Every row gives one point. Each copy is the shape, with its points in the same order, stretched, turned, moved and blurred by noise. Is it also mirrored, or only turned?
(in the rows, 128 means zero)

Shape, 6 rows:
[[ 90 112]
 [108 120]
 [ 98 114]
 [177  88]
 [109  98]
 [161 144]]
Copy 1, 6 rows:
[[148 150]
 [134 140]
 [146 144]
 [148  57]
 [154 128]
 [100 100]]
Copy 1 is: mirrored
Copy 2, 6 rows:
[[128 106]
 [122 116]
 [130 104]
 [183 145]
 [145 109]
 [136 154]]
Copy 2 is: only turned
Copy 3 (6 x 2):
[[ 95  95]
 [105 118]
 [102 103]
 [189 105]
 [118  93]
 [160 155]]
Copy 3 is: only turned

Shape (7 x 4):
[[154 138 164 102]
 [ 81 131 148 122]
 [166 130 115 116]
 [163 144 123 100]
 [ 76 150  94 112]
 [148 131 146 180]
 [136 114 142 102]]
Copy 1, 7 rows:
[[160 121 167 108]
 [ 93  85 138 139]
 [157 148 121 117]
 [151 150 132  99]
 [ 61 120  94 120]
 [150 144 155 188]
 [150 104 132 114]]
Copy 1 is: only turned
Copy 2:
[[175 132 121  86]
 [109 162 158 107]
 [151 110  87 116]
 [153 120  85  96]
 [ 68 163 116 107]
 [166 142 124 171]
 [144 116 131  93]]
Copy 2 is: only turned

Shape (11 x 8):
[[116 145 118 115 152 146 137  95]
 [153 139 135 124 146  96 133 151]
 [106  68 124 160 126 124  76 121]
 [127 162 129 120 152 175 147 159]
 [132 152 148 100 160 107 125 157]
 [ 97 127 110 177 132 100  98 135]
 [103  86 145 174  96 104 127 119]
 [137 123 150 160  95 154 103  82]
 [128 183 152 111 149 130 134 145]
 [140 152 104 114 138 126 129 156]
 [ 75 163 109 118  85 107 125 171]]
Copy 1, 11 rows:
[[131 129 113 100 147 143 143  92]
 [130 167 128 118 134 101 107 141]
 [ 70 115 117 152 109 169 106 160]
 [143 133 120 120 206 114 108  97]
 [134 158 157  99 157 106  90 133]
 [ 56 162 126 155 116 132 117 125]
 [106 133 137 188  82 133 140 142]
 [141 150  94 167 117 192 137 124]
 [154 172 154 107 172 129 104 102]
 [121 139 111 115 156 101  94 107]
 [ 92 135 163 152 108  88  77  70]]
Copy 1 is: mirrored
Copy 2, 11 rows:
[[133 138 132 139 118 156 110  98]
 [143 137  95 144 156 108 129 155]
 [ 65  51 148 148 143  90  94 124]
 [110 166  96 146 112 180 110 155]
 [120 165  88 127 162 125 113 144]
 [ 75  86 112 170 146  91 131 108]
 [ 92  69 160 128 140  85 159 133]
 [103 118 186 154 100  92 118 129]
 [121 191  98 137 134 136 131 138]
 [131 130  86 147 125 138 112 138]
 [ 71 130  65 118  87 104 149 121]]
Copy 2 is: only turned

Shape:
[[ 84  96 146 145 139 130  75 107 119]
 [122 139 183  89 116 152 108 142  86]
 [144  91 187 133 161 146 105 108 136]
 [111  96 147 109 140 102 133 118 139]
 [156 123 126 112 122 117 129 150 165]
 [109 135 162 134 135 116 133 136 128]
 [146 121 150 162 168 102 160 160  90]
 [100 121 170 109  71 137 152 148  74]
 [140 128 147 159  96 115 150 180 108]
 [109 136 146 173 130 142 172 176 100]
 [156 124 146 133 133 109 106  84 170]
 [124 133  94 118 109 168 112 119 119]]
Copy 1 (12 x 9):
[[ 83 172 165 130 151 147 103  96 159]
 [141 167 179 133 114 111  84 133  96]
 [148 146 163 136 152 113 117  65 116]
 [ 97 115 162 100 148 115 122 106 142]
 [151 100 143 125 114 112 145 141 148]
 [108 127 141 137 141 107 112 126 130]
 [ 88 101 126 143 118  83 158 133  79]
 [ 89 113 190 123  85 118  51 146  93]
 [112 101 147 159  71  91 119 149 117]
 [ 96  97 134 176 121 109 116 160  92]
 [154 134 109 103 134 103 123  75 168]
 [131 139 125 132 108 177 106 131 135]]
Copy 1 is: mirrored
Copy 2:
[[108 107 137 122 111 162 105  92 123]
 [116 131 176 113 138 142 176 135  79]
 [145  91 172 124 165 148 136  89 126]
 [144 102 137 100 125 108 124 137 131]
 [135 145 172 134 157  92 114 151 136]
 [102 104 143 108 136 108 143 127 133]
 [114 102 120 148 170  74 147 116  93]
 [125 144 144 123  87 100 208 136  96]
 [112 144 153 161 123  62 165 123 107]
 [103 116 122 175 126  85 168 139 113]
 [127 139 160  92 172 128 103  94 161]
 [130 167 127 140 139 162 124 151 107]]
Copy 2 is: only turned
Copy 3 (12 x 9):
[[131 178 139 153 140 107  78  75  99]
 [138 166  92 117 106 160  90 142  65]
 [126 120 145 148 121 163  89  76  64]
 [110 150 154  87 123 141 110  95 109]
 [ 86 108 124 105  97 137 108 136 135]
 [113 159 143 128 136 156 111 131 102]
 [151 123 183 112 167 149 131 164  89]
 [168 196 123  94  94 166 106 164 122]
 [144 148 158 127 113 146 104 189 140]
 [164 149 149 139 170 177 116 184 137]
 [ 77 117 137 143  87 129 127  79 105]
 [131 133  67 128 114 119 120 128 151]]
Copy 3 is: mirrored
Copy 4 (12 x 9):
[[ 97 112 151 157 179 109 145 156 138]
 [109  94 157 123  64 106 139 133 106]
 [131  91 175 154 153 132 174  98 129]
 [118 131 140 137 138 115 175 122 178]
 [168 132 149 115 120 133 129 108 172]
 [133 145 149 144 111 135 150 131 140]
 [171 154 135 131 108 135 209 168 107]
 [112  89 116 154  46 107 139 181 147]
 [181 127 141 142  78 148 135 190 146]
 [145 132 112 141  79 177 155 185 123]
 [158 136 161 169 165 100 138  76 153]
 [130  99  91 126 128 110  98 126 131]]
Copy 4 is: only turned

Shape, 16 rows:
[[158 149 158 135 112 124 109 167 124 113 135 129]
 [152  91 147 114 116 174 139 149 144 122 154 110]
 [ 96 131  79 102 131 102 170  76 149 139  99 106]
 [ 97 137 149 112 103 170 106 117 101 132 174 150]
 [185  92 142 130  85 104 118 106 130  98 142 134]
 [112  88 150 169 150 119 122 166 105 154 120 128]
 [115 129 137 156  98 167  97  84 114 141  92 141]
 [155 170 130 105 109  95 170 134 126 122 120  77]
 [136  94 111 149 172  89  92 156 103 129 174 122]
 [124  80 162 109 136 135 111 127 101 106 110  89]
 [181  90 149 112  97 100  98 145 164 125 100 140]
 [157 111 111 122 156  94 111  94  90 156  92 114]
 [167 102 124 108 106  90  88 168  99 183 115  96]
 [138 114  91  90 129  90 116 114 180 110 127  93]
 [158 114 163 141 159  97 169 139 112 178  96 122]
 [109 100  91 126 144 135 148 170 136  94  95 157]]
Copy 1:
[[144 147 149 131 149  98  93 144 149 125 139 106]
 [156 125 139 133 176 128 153 168 173 121 105 132]
 [104 140  80 135 134 144 164 107  67 127  64 153]
 [122 133 169  90 152 164 140 177 109 109 160 136]
 [175 133 126 123 179 146 110  85 156 108 141 103]
 [122  86 161 179 146 118 101 144 129 164 128 139]
 [127 157 176 122 121 181 117 121 125 156 117 134]
 [131 162 130 135 157  80 145 111 104 118  82  99]
 [138  88 102 176 154 127 100 174 118 139 174  98]
 [154 107 147 138 186 144  95 152 116 148  82 115]
 [185 128 114 109 154 119  78  94 166 148 121 146]
 [136 146 116 163 174 140 111 118  90 193 117 128]
 [187 105 131 124 156  93 121 138 112 190 143 136]
 [144 125  51 114 135 130 128 123 124 127  89 111]
 [103 137 152 175 179  79 118 102 126 185  99 158]
 [152 143 109 177 122 136 100 145 115  99  99 171]]
Copy 1 is: only turned
Copy 2, 16 rows:
[[143  99 171 136 128 171 123 169 137 108 145 137]
 [128  97 120  95 138 145 118 140 145  97 166  84]
 [126 168 111 117  95  76 131  68 101 113  92 102]
 [104 146 153 116 159 173 146 127 101 119 184 101]
 [167  66 144 130  95 169 112 115 103 104 165 131]
 [ 93  86 122 107 145 119 186 164 134 130 142 149]
 [100 124 160  65 160 169 137 109  73 119 114 141]
 [169 125 161 160  93 119 115 150 107  94  94  88]
 [129  83 103 182 154 103 140 152 123 132 181 171]
 [ 75  59 141 134 132 130 126 135 120  84 132 102]
 [124  71 150 105  73 164  87 139 146 130 144 145]
 [118  85 107 145 131 126 120 123  70 148  87 137]
 [105  82 129 127 101 125  96 189  85 153 141 123]
 [132 122 126 143  95  89  67  94 134 105 141 130]
 [138  84 115 120 119 128 166 145 127 168  73 116]
 [ 92 138  81 102 102 130 150 140 166  70 132 133]]
Copy 2 is: mirrored
Copy 3:
[[159 129 172 129 120 136 104 157 115 110 132 121]
 [164  81 128 108 121 165 110 125 160 116 144 136]
 [ 83 156  85 123 143 128 137  87 154 130 124 108]
 [127 121 152 108  67 164 127 131 126 116 182 159]
 [156 102 166 170 137 107 115 103 150 119 164 110]
 [121 114 133 124 158 133 118 183 120 145 147 162]
 [ 94 127 169 160 104 157 127 116 134 158 127 158]
 [148 158 140 113 145 149 139 119 147 114 130  67]
 [137 134 104 162 144 128 100 186 110 110 175 142]
 [117  87 134 141 154 171 124 140 107 139 158 111]
 [160 108 162 144 160  94  63 111 115 139 129 104]
 [123 159 120 174 178 140 126 118 102 153 147 124]
 [178 148 137 126 163 130  80 148 102 184 165  95]
 [118 134  95 150 143 121  73 104 139 110 129  76]
 [142 149 145 112 210 130 131 131 128 140 138 142]
 [124  90  90 116 118 108 137 155 103 113  92 153]]
Copy 3 is: only turned

Shape (15 x 12):
[[118  96 142 105 116 117 163 111 134 104 154 164]
 [122 122 122 169 107 113  91 111 116 133 142 172]
 [ 77 118 131 154  91 164  99 103  86 131 104 109]
 [ 97 141 170 128 119 139  98  91 153 152 105 116]
 [153 150 125 168  83 135 124 172 151 133 118 113]
 [120  92 163 100 133 156 107 161 112 149 101 159]
 [135 170 125  93 154 173 136 156  89 162 163  89]
 [136 142 137 102  94  99 108 115 121 132  99 130]
 [137 153 112 137 106 113  91 157  82 142 151  89]
 [143 120  87 112 156 121 132  88 134  98 160 146]
 [ 76 137 149 131 147 119  86 150 163  85 108 141]
 [ 75 170  98 114 147 135 146 167  95 143 123  99]
 [137  91 129 169 135  95 107 138 126 165 159 129]
 [145 157 132 122 150  94 169 133 125  93 117 121]
 [151 145 174 170 101 133 136  95 157 135 136 140]]
Copy 1 (15 x 12):
[[120 159 135 111 124 146 113 173 141 160 108 174]
 [144 174 123 144 137 135 196 135 125 163  94 121]
 [139 159  51 130 127 135 147 122 148 106  76 119]
 [ 96 164 110 136 131 129 124  90 128 136 101 150]
 [129 123 155 104 122 112 166 103  79  93  98  91]
 [ 84 101 118 189 139  93 126 183 141 132 102 142]
 [209  65 114 139 122 143 116  95 164 109 136 156]
 [120 177 151 144 116 111 114 134 143 107  93 127]
 [201 132 133 138  95 104 158 111 134 102 108 120]
 [138 128 137 130  92 192 130 137 154 161 137 149]
 [ 92 145 143 131 100 127 170 135 119 111 153 175]
 [214 103  89 108 123 127 116 127 119  99 185 148]
 [140 131 124 143 112  92 154 149  85 193 126 117]
 [156 132 147  75 102 114 119 151 148 112 177 127]
 [115 165 139  86 142 129 163  92 129 150  85 120]]
Copy 1 is: only turned
Copy 2, 15 rows:
[[131 151 182 112 137 156 119 128 162 118 116 153]
 [126 153 134  87 176 112 114 138  63 126 141 136]
 [111 108 112 116 154 106 123  57 102 118 181 116]
 [112 147 138 137 142  91 112  89 124 181 154 162]
 [166 157 119 158 148 123 115 119  88  99  84 106]
 [ 72 122 120 135 116 157 131 111  91 129 122 152]
 [133  97 150 169  66 128 114 134 110  92 165  66]
 [149 174  99  98 115 151  97 125 123 170 122 120]
 [155 153 113  95  86 118 124 118  72 100 143  69]
 [161  92 177  65 139 140 101 138 153 134 120 118]
 [ 58 149 132  98 158  81 137 108 150 179  97 136]
 [114 121 136 156 121 141 166 143 131 137 149  64]
 [152 139 161  92 125 122 169 134  47 118 116 159]
 [153 147 133 130 139 147 137 174 179 124  94 111]
 [157 162 153 160 167  93  94 129 116 111 126 166]]
Copy 2 is: mirrored
Copy 3, 15 rows:
[[178 113 120 126 139 100 156 125 106 121 130 179]
 [143 131 131 146 114 126 148 137 153 129 193 111]
 [106 113  90 116 185 110 133 176 122 153 173  69]
 [118 153  95 103 151  77  88 140 120 128 149  87]
 [106 147 140 108 105 152 169 118  88 139 145 114]
 [120 142 144  77 156 130 116 118 163 153 148 122]
 [ 64 141 121 122 180 205 105  67 117 124  74 123]
 [142 159 104 106 119 117 118 163 132 105 137 120]
 [ 87 137 129 138 145 175 133 134 125  86 118  87]
 [155 117  94 149 103 121 175  92 152 130 129 164]
 [163 131 135 124 137  78 159 147 140 174 127  71]
 [ 90  96 125 148 171 178 132 137 103 187  77  86]
 [113 103 151 131 114 129 127 110 139  98 157 111]
 [179 118 105 115 116 155 150 122  86 111  90 125]
 [150 151 109 105 122 115 121 102  80  95 169 126]]
Copy 3 is: mirrored
